Rows are points. The last column is the point's height on a tilted bowl or saddle (a function of degree 2), plus a little noise. Count its main directions that bend up, bend down and stay straight.
(in the rows, 128 means zero)

Points:
[[130  69 125 105]
 [103 106 108 126]
 [154 158 113  96]
 [174 124  77  70]
 [175 111  76  67]
 [129 107 118 122]
 [ 35 119  77 183]
 [172 152 156 138]
 [130 149 225 133]
 [171 123 191 187]
 [184 138 129 119]
 [ 90 144  77 136]
 [180 159  93  64]
 [173 107  86  81]
 [ 71  82  68 152]
 [152  63 121  97]
 [125 194  69  54]
 [ 84 134 148 104]]
Directions: 1 up, 2 down, 0 straight

Points:
[[ 95 139 117 135]
 [ 56 176 134 173]
 [105 122  93 132]
 [206  73  35 224]
 [111 107 122 131]
 [106 163 119 144]
 [ 80  70  94 151]
 [218 103 113 196]
 [ 96 182 126 160]
 [139 136  89 139]
 [177 115 176 183]
 [137 168 107 151]
 [164 113  44 172]
 [173 184 100 183]
 [122  71 130 146]
 [ 61 157 146 161]
 [112 138 135 136]]
Directions: 3 up, 0 down, 0 straight

Points (25 x 5):
[[168 169 138 120 158]
 [ 71  96 141 116 123]
 [110 135 139 223  99]
 [167 160 202 168 145]
 [ 60 149  22 178  76]
 [123 157 167 126 121]
 [172 115 156 160 175]
 [140 183  73  98  87]
 [194 102 113 140 186]
 [ 77  84 221 138  75]
 [126  82 108  89 136]
 [140  99  83 125 124]
 [139 182 138 135 132]
 [102 176  83 114  95]
 [163  69 128 181 135]
 [114 127  25 128  47]
 [162 114  71 168 101]
 [108  91  87 220  59]
 [ 77 157 104  49  31]
 [112  94  80 100 109]
 [ 78 128 100 146 124]
 [151  92  99 155 133]
 [113 113  91  83 105]
 [107 144 145 147 129]
 [150  59 164 130 178]]
Directions: 1 up, 2 down, 1 straight

Points, 26 rows:
[[ 75 148 212 147  70]
 [196  98  78 150  74]
 [ 60  59 119 122 103]
 [134 204  94 104 102]
 [178  98 182 185  74]
 [173 162  94 127 109]
 [138 151 133 178 106]
 [135  84 151 121 110]
 [105  92 186 108 102]
 [123 169 129  98 119]
 [ 25 110 100 129  77]
 [106  85  60 166  69]
 [104 124 131 150 108]
 [101 155  88 152  94]
 [ 64 197 155 133  83]
 [101 143 117 214  65]
 [113  88 208  79  87]
 [ 78 159 146 101 109]
 [161 122 161 153 107]
 [123 109  86 160  93]
 [142  84  80  64 103]
 [140 120 114 141 113]
 [ 89 154  19 153  30]
 [110 136  80 134 100]
 [173 131 121  32  90]
 [ 91 117 118  76 121]]
Directions: 0 up, 3 down, 1 straight

Points, 43 rows:
[[120 101 181 163  76 164  62]
 [ 82 134  92 149 116 187  60]
 [125 134 144 143  94  87 127]
 [139  67  80 113  90 105  30]
 [ 51 142  73 113 167 153  65]
 [ 98 100 135 102 156  80 116]
 [114 134 115 149 153  93 118]
 [126 171 164 142 171 147 120]
 [135 161 145  92  94 126 122]
 [100 109 117  83 129 105 118]
 [173 110 105  89 125  74  77]
 [167 144  52  97 100 105  39]
 [139 149 144  84 114 103 132]
 [136 150 122  74 123 173 117]
 [159 136 107 140 176 127 108]
 [184 123 207 126 174 186  85]
 [120 169 123 141 170 162 113]
 [ 93 190 165 106 208 138 105]
 [135 159 123 141 101  18 134]
 [129 132 167 131 116 136 118]
 [ 85  96 146 175 113  82 117]
 [156 112 143  92 131  76 107]
 [152 128 132  65  37  74  85]
 [137  97 125 162  62 147  40]
 [140 162 151 112  74 171  78]
 [159 138 154 119  84  57 111]
 [ 74 147 127 112  89 164  89]
 [155 144 125  97 141 108 119]
 [108  49 139  79 153 176  98]
 [107 107 124 141 122 119 108]
 [142 128  79 136 112  95  73]
 [149   7 143   9 118 187  77]
 [144 126 117 179 114 107  93]
 [142 135 106 136 176  93 103]
 [140 192 115 147 100  86 112]
 [160 159  96 131 117 172  79]
 [136  96 212  84 216  85  67]
 [169 142  89 123 177 153 110]
 [176 139 143  76 100 160  96]
 [116  72 128 120 107  76  82]
 [ 83 152 127  87 167 114 132]
 [128 148 199  71  95 137 119]
 [136 146 166 111  93 128 117]]
Directions: 1 up, 4 down, 1 straight

Points:
[[ 29 140 145 189 223  92 182]
 [160 100 118 136 141 141 145]
 [ 83 137 159 191 114  62 122]
 [134 206 124 168 128 140 144]
 [ 77  98 161 122 116 157 161]
 [160 116 136  65 134  70 149]
 [115 173  73  57 105 151 169]
 [111 104 177 160  79 158 183]
 [167  87  76 185 101 133 171]
 [109 166 185 112 175 137 165]
 [165  25  85 152  83 181 241]
 [ 94 160 104 161 136 132 138]
 [118 117 152 131 119 191 181]
 [170 119 154 149 146 137 139]
 [171 149  32 131 160  71 178]
 [199 159 142 162  56 223 213]
 [113 206 114 160 158  49 155]
 [140 167 117 152 103  86 132]
 [141 102 176 121 114 140 160]
 [ 66 225 143  98  62 128 200]
 [151  96 145  70  49  20 143]
 [217 150 189 186 112 111 128]
 [214 113 142 204 207 105 155]
 [159 185 167 173  94 117 147]
 [ 72 140 179 137  83 189 213]
 [ 96 110 106 129 132 153 143]
 [153 145 129  90 138  53 137]
 [102  87  70  85 128 134 145]
 [ 87  57 156 152 134 145 157]
 [141  98  98 131 136 125 138]
 [139 123 183 213 178 137 169]
 [ 95 123 101  78 130 153 146]
 [123 125 189 163 120 180 187]
 [153 141 105 177 167 120 138]
 [136 122  24 113 107 109 176]
 [132 100 123 171 204 111 155]
 [ 68 108 127 102 116 102 108]
 [201 127 130 133 111 166 157]
 [ 96 101 152 100  80  64 109]
 [147 186 123 112 140  96 137]
 [152 145 106 191 123 172 160]]
Directions: 4 up, 1 down, 1 straight

Points, 44 rows:
[[183 106 110  79  47 117 109]
 [135 179 153 114 170 140 125]
 [119 144 140 190 140  85 121]
 [118 139 146 176 188 103 119]
 [149 130 157 100 209 131 118]
 [ 54 171  65 108 166 232  17]
 [ 78 149 146 117  93 103 128]
 [ 84  63 214  71 100 123 107]
 [147  86 118 103 138  77 126]
 [106 192 110 199 137 147  91]
 [ 96 154 116 156 134 125 117]
 [ 92 136 177  87 152  87 140]
 [133 131 137  75 188 126 122]
 [172 101  45 166 132 152  67]
 [184 148 129  34 149  86 113]
 [116 166 162 144 131  93 141]
 [112 104  75 155 175 108  91]
 [156  70 134 175 202 139  87]
 [133 110  82 174 112 109 100]
 [124 127 165 124  86 124 138]
 [125 118  86 107 146  99 115]
 [133  94 107 171 150 169  91]
 [105  85 116 119  70 168  94]
 [222 129 174 160  82  68 111]
 [107 130  93 102 159 110 115]
 [109 131 219 137 176 122 129]
 [168 128 116  69  95  93 127]
 [186 191 144 164 157  64 111]
 [168 118 140 139 150 166 114]
 [167  86 141 193 208 115  90]
 [222 187 137 137 155  76  96]
 [161  99 197 129  89 134 133]
 [117  94 145 105 124 174 112]
 [177 132 207 113  81 153 128]
 [118 122  75 141  84  93 103]
 [180 191 201  79  87  85 130]
 [134 150 199 166 132 117 136]
 [238 117   7  79 133 170   7]
 [161 206 108  73 109 179  86]
 [114  86 152  99 144  97 131]
 [219 124 103 109 161 165  82]
 [153 129  90  85 133 163 103]
 [127 127  25  95 133  58  72]
 [119 139 164 127  51  84 133]]
Directions: 0 up, 6 down, 0 straight

Points:
[[132  98 145 121 150 124 106 152 136]
 [129 138 194 113 138 149  26 150 169]
 [162 114 172  93  43 157 111  81 160]
 [228  77 125 115 135 171 176 160  95]
 [108 132  92 149 151 110 152  84 151]
 [174 121 100 142 117 130 131 196  76]
 [ 99 152 125  88 168 124 107  90 158]
 [139  90 129 188 118 107 123 130 119]
 [ 90 135 116  80  82 118  71 116 111]
 [123  99 114  63 172 142 143 173 141]
 [101 112 149 106 178 194 141 138 164]
 [ 86  25 133 108  58  59 180 140 209]
 [161 133 178 166 196 182 116 148 121]
 [101 142 105 132 181 155 148 119 159]
 [105 111 139 143 182 158  63 105 166]
 [155 147 154 111 169 138  86 158 159]
 [126 103 127 142 101 113 106  20 157]
 [ 99 140 206  49 154  98 156  21  94]
 [249  95 144 172 105  66  93 137 174]
 [136  91  90 150 146 103  79 149 118]
 [148 139 176  83 150 174 123 105 161]
 [123 182  82  80 196 125 125 110 175]
 [144 108 112  95  49  85 131 183 112]
 [138 178 139 168 119 155 182 134 105]
 [109  95 103 155 142 130 104 193  72]
 [163 159  56 111 122  74 117 130 126]
 [157 126 232  91 164  60 142 123 131]
 [129 117 124 123  89 134 123 175  98]
 [ 74 204  77 188 152  77 130 162  83]
 [114 165 144  69 166  89 163 114 113]
 [105  29 117 107 201 205  99  80 132]
 [ 78  69  92 143 220 130 104 159 138]
 [ 86  53  95  93 108 142 159 127 135]
 [140 148  84 165  40 175  55 105 113]
 [137 211 124 110 157 145 132 143 133]
 [147 179  82 162  82 116 164 103 140]
 [123 122 151  78 114  87 193 139 116]
 [144 164  92 116  77  57  64  98 133]
 [ 65 149 134 145 110 168 130 146 106]
 [109 186 136 128 158 105 151 188  78]
 [160  89 135 183 212 143 116 152 105]
 [148 135 110 162  75 102 130 172  84]
 [136  98 123 131 191 153  23  95 197]
 [122 159 138 148 136 122  68  99 137]
 [224 174 162 140  45 103 105  85 165]
 [126 167 142 120  93 143 153  89 106]
 [169 182 148 206 109 172 145 159  77]
 [131 177 132  94 111 149 130  63 117]
 [102 130 104 105 104 128 147 134 109]
 [145  42 148 107 173  80 157  69 136]
 [107 142  58 146 127 149 185 135 130]
 [ 55 116 161  72 147 166 133 145 190]
 [171 169  88 181 114 219 187 184  91]
 [102 174  54 212 122 129  91  41 249]
 [ 77 150 194  80  80 205 136 181 142]
 [132 157 171 131 107  66 105 152  81]
 [147 105 115 135 111 124 145 117 132]
 [185 126 149  99 127 132 115  90 162]
 [180 137  52  99 104 152 194 143 105]
 [174 150  83 167  99 161 125  72 186]
 [112 173 172 192 122 144  80 130  75]
 [139 164  69  61  95 102 109  94 118]
 [166  83 107 136 121 135 159 195  76]
 [120 121 158 138 121  23 169 189  42]
 [ 59 158  82 182 140  53 174 122 110]
 [140  91 148 170 115 106 103 126 123]
 [146 141 104  77 197 139  92 101 200]
 [146 131  85 167 173 110 141 100 162]
 [ 56 126 147 119 142  62 195  73 111]
 [114  54  90 160 160 108 150 119 129]]
Directions: 3 up, 4 down, 1 straight
